Each row of a before or after table is a point. The points were changed in one or more steps. Then noise was added and the rows were shuffled. The steps act on how far a point lies along the listed directions, d1 being the first. Name the steps. A step turns or swaps two directions, mirrors them in a line or flattens them onto one, adds a multiple of one to another, or multiplies one. Angles are multiples of 10 degrees, from the lower direction toward the higher: turns from -170 to 170, lines from 10 to 170 but not 90. Use the fewest steps. Two steps may share a direction if one is a turn and the other turns, adds or multiplies; they go together, in the order done. Otherwise the lowest direction goes first.

Directions:
(1): [61 11 31]
(2): [ 19 -65 -14]
(3): [-27 -21  60]
Before, 8 rows:
[[ 67  33  21]
 [ 19 -21   2]
 [-67 -47  38]
 [ 44  11  70]
 [ -6  34 -39]
 [-43  -9  28]
 [ 25  86 -10]
 [-10  18 -46]]
After:
[[ 74  46   2]
 [ -2  37 -34]
 [ 72 -27   6]
 [-75  -5  45]
 [ -5 -24 -11]
 [-33  11  38]
 [ 47 -45  48]
 [ 14  41 -29]]
Steps: turn d1 and d2 by 50 degrees

Directions:
(1): [ -8 -48  15  47 -62  24 -55 -23]
(2): [ 68  -4 -15  14 -38 -63  -3  47]
(3): [-11 -17 -47 -28  43 -31 -80  -4]
Before:
[[ -6 -34  48  37 -67  28 -15 -22]
 [  7 -13  22  52 -60  14  32   9]
 [ 24  22 -21 -14  -5 -29   2  -2]
 [ -6   6  -8 -19  27  -8  -2  11]
 [ 24  -3  17  10 -35  -4  38  26]
 [-16   7   5 -10   1  32 -15 -35]
 [-63  -8 -14 -11  25  27 -21 -16]
 [ 31  33  15 -14   1 -16  95  36]
 [ 26  15   5  12 -18 -10  21   7]
 [-62 -28 -35  -9  33  39 -91 -34]]
After (10 x 8):
[[ 21  -6  -4  18 -25 -10 -22  -4]
 [ 15 -47  27  52 -84  14  -9   0]
 [ -3   6  18   0  -6   9  28  13]
 [-16 -23 -23 -31  34 -30 -81 -13]
 [-41  51 -21 -54  88  28  42   2]
 [ 24  18  -3   4 -32 -13  19  -5]
 [-15  16  -2 -22  18  23 -10 -29]
 [-55  15  -5 -19  32  28  26  -6]
 [ -6 -35 -36  19  -9 -23 -69   5]
 [ 14 -33  -4  12 -36 -16 -34  13]]
Steps: turn d1 and d3 by 110 degrees

Directions:
(1): [-20 -60 -11  -6  21  25  36 -21  80 -44 -41  53 -24 -41]
(2): [-17  -3 -17  29  30  79  59   3 -18  47  59  48  37  23]
(3): [ 31 -51 -56   6  18  26  23  23 -18   7  26 -78 -77 -20]
(4): [ -6 -23 -55 -15  48 -88  11 -24 -50 -18  27  56 -15  24]
(5): [-39 -15 -51 -68 -29  10   2 -73  21  -1  21 -54  54  16]
Before:
[[  3 -35  -9  -3  -4  25   6   6  44  -2 -41 -24 -44 -15]
 [ 20 -16 -18 -17  -5  -4  -4 -11  27  -2  -5 -38 -37 -15]
 [  6  -2   3  21  29 -21  14   8 -24  20   8  45 -10  13]
 [ -7 -28 -39 -19  11  -4  16  -8  20 -33   9  12  -8 -17]
 [-10 -38 -19 -13  19  14  33  -7  34 -13   6  15 -16   2]
 [ 10  57  11  -1 -39  41  -2  23 -42  38  37 -52  36  16]
 [-23 -16  -5  -5  -3 -12  13 -12  22 -33  -5  47   0   1]
 [ 33 -34 -14  28  26   5  14  29   4  -9   8   9 -55 -22]]
After (8 x 14):
[[ -9 -16 -18 -19   4 -22   5 -11  28 -40  -6  30   3 -19]
 [  1 -19  22  12  -3  13  -1  15  54 -11 -62  20 -38 -18]
 [  9 -38 -18  23  31  28  36   7  24  -6  14  45 -21 -18]
 [-26 -27 -12 -27   8   5  26 -27  43 -18  -1  28  16   8]
 [-13  -6 -26   2  25   6  29 -20 -25  33  37  30  21  25]
 [ 31 -11  15   6   4 -21 -10  14  39 -20 -35   1 -60 -32]
 [  7  18 -30 -23 -40  56  13   5 -28  32  44 -95  15   5]
 [-25   6   7  -5 -12 -22   1 -13   9 -24  -2  48  18  13]]
Steps: turn d1 and d3 by -40 degrees; multiply d2 by 2; turn d2 and d5 by 50 degrees

Directions:
(1): [ 40  22   0   5 -15 -38   9 -13  43  45  49  39 -35   1 -53  36 -17 -51
  36  29 -34 -28 -37  -6 -48  13 -27  38  65 -43   6   3]
(2): [-55  16   1 -40   2 -15 -89 -34 -18 -40  -7  61 -27 -54  21   7  47 -14
  -8 -42   7 -34 -18  27  10   8 -35   6  32  -4 -51 -20]
(3): [-17 -95 -26 -44 -70 -38 -24 -31  32  27 -41  46  20 -21   6  23 -36  33
   9  12 -14  19   9  25  -8   4 -10   4 -43 -17  49  25]
Before (14 x 32):
[[ -6  -5   9  -5   1   0 -12   3  10   3  -3  -4  -6 -10 -17  11   2   4
   -2   6  -9   5   1  -1   4   2   7   4  -8  -2   5 -10]
 [ -2  -4  -9  -3 -20 -10 -22  -9  10   7 -13  31  -7  -6  -9  14   9   2
   14   0  -9  -4   2  11  -8   2 -13  -1  -1 -14   3   5]
 [ -3 -44 -13 -10 -18 -13  13   0   6  12 -16   5  17  -1   6   7 -18  27
    9  12   0  11   8  -3  -6  -8   4  -7 -38  11  35  17]
 [  3 -58  -5 -24 -43 -26  -3 -27  24  13 -17  26  17 -10  -4  15 -26  14
   10  15 -14  20   1  13  -7  -6 -10  -6 -25 -14  31  18]
 [ 16 -21  -5 -18 -27 -21  10 -10  20  32  -6  27   7   7 -30  14 -31   5
   17  16 -13  -4   0   6 -26   1 -12  25 -10 -20  36  14]
 [  6  62  14  20  44  28  -5  16 -28 -33  21  -3 -20  -5  14 -15  48 -31
   -5 -22  23 -11 -11  -7   0  -1  -8  -5  38  14 -47 -29]
 [ 16  70  16   0  43  26   1  17 -19 -26  31   0 -30  -6   0  -4  25 -23
  -14 -25   4 -20  -9 -14   1  -2  -1  -2  47  -4 -49 -17]
 [  9 -16  10   2  -8   3   9   7  -8   3  -3  -5  -3  -8   4  -4  -1  12
    0   8   1   4   2 -10  -8 -12   7   2 -24  -3   4  12]
 [ 20 -10   8   0  -8   1   9  -4  26  11  10  -5   5   2  -7   6 -26  -6
    5  26 -14   5 -11   2 -13   1   3   5  -3 -18  18   7]
 [ 10 -21   8   1 -19  -9  13  -5  12  33   8   4   5   3 -12   5 -14  -5
   21  27 -18   4  -3  -1  -9   9   8   8  -3 -12  32  -3]
 [-13  59  16  11  38   3 -23   7 -17 -34  23   2 -42 -13  -8 -16  38 -37
    5 -24  -5 -22 -13   2  17   7 -20   6  60  11 -59 -26]
 [ -3   3   4  -4  -9  -8   3   6  16  12  -5  12  -4  -4  -1   1   0  -4
   14   3 -10  -5 -10   8  -2   8 -22  11   2  -7  -1  -1]
 [ 13 -37 -15  -3 -37 -13  18   0  12  29  -3  -3   9   7  -6  10 -21   4
   19  14 -13  12  -1 -12  -9   3 -12   1 -22  -4  36   6]
 [-10 -14  -6   5 -11   9 -10  -3  -9   5 -17   1  -1  -5   2  -2   1  15
   -4   0   0   5  -1  11   9  -7  10   6 -22   0   1   2]]
After, 14 rows:
[[ 10 -58  -6 -19 -43 -23   7 -23  27  16 -17  20  23  -5  -6  14 -32  18
   11  21 -14  25   6  10  -9  -6  -5  -6 -29 -13  38  20]
 [ -7   5   1  -7 -10 -11  -2   4  12   7  -6  15  -6  -9   3   1   6  -4
   15   1 -10  -9 -12   9  -1   7 -24  11   6  -8  -5  -2]
 [ 40 -14   6  14  -8   6  36   5  31  22  10 -24  15  18 -11   3 -42  -3
    8  39 -16  14  -5  -7 -16  -1  15   1 -11 -19  33  10]
 [-18  69  14   4  45  21 -44   2 -35 -50  21  25 -31 -28  21 -12  70 -39
   -8 -40  27 -26 -18   4   3   3 -23  -2  49  11 -70 -37]
 [ -9 -17  -7   7 -12   6 -10  -3  -9   5 -18   1  -2  -6   1  -3   2  14
   -3  -2   0   3  -3  10  10  -6  12   8 -22  -3   1   2]
 [ 19 -14  11   9  -7   6  25  14  -5   9  -2 -16   3   3  -1  -4 -10  13
    3  16  -1   8   6 -14 -10 -16  14   1 -30  -3  14  17]
 [ -8  -6  10  -5   0  -1 -13   2  10   1  -2  -3  -4 -11 -17   8   2   5
   -3   5 -10   4   1  -1   5   5   8   2  -6  -2   4  -9]
 [-14   1  -8 -11 -17 -13 -42 -18   5  -3 -15  43 -13 -18  -5  15  20  -2
   11  -9  -6 -11  -3  17  -6   7 -21   1   6 -16  -9  -1]
 [ 29 -26  10  14 -19  -6  40   8  20  47  10 -16  12  20 -21   4 -28   2
   24  42 -20  16   3  -8 -13   7  20   7 -15 -11  48   3]
 [ 15 -48 -13   3 -18  -6  43  11  12  26 -15 -14  24  16  -2   3 -34  29
   10  25  -3  21  13 -12  -9 -11  16  -7 -48  12  50  25]
 [-50  69  19 -19  39  -8 -85 -17 -30 -59  18  46 -59 -51   8 -10  69 -49
   -1 -55   1 -45 -26  23  25  12 -44  11  83   7 -94 -40]
 [ 36 -44 -14  11 -38  -7  52  17  21  47   3 -28  21  31 -16  10 -41   7
   24  33 -18  26   8 -23 -15  -2   4  -3 -34  -2  55  16]
 [ 30 -26  -7  -8 -27 -18  33  -1  24  42  -4  12  14  21 -35  11 -42   7
   20  27 -15   5   3  -2 -27  -3  -3  25 -17 -19  50  20]
 [ -6  77  17 -14  46  22 -30   5 -24 -43  27  22 -39 -28   7  -3  45 -30
  -17 -41   7 -31 -18  -3   3   2 -14   1  59  -5 -67 -23]]
Steps: multiply d2 by 2.5
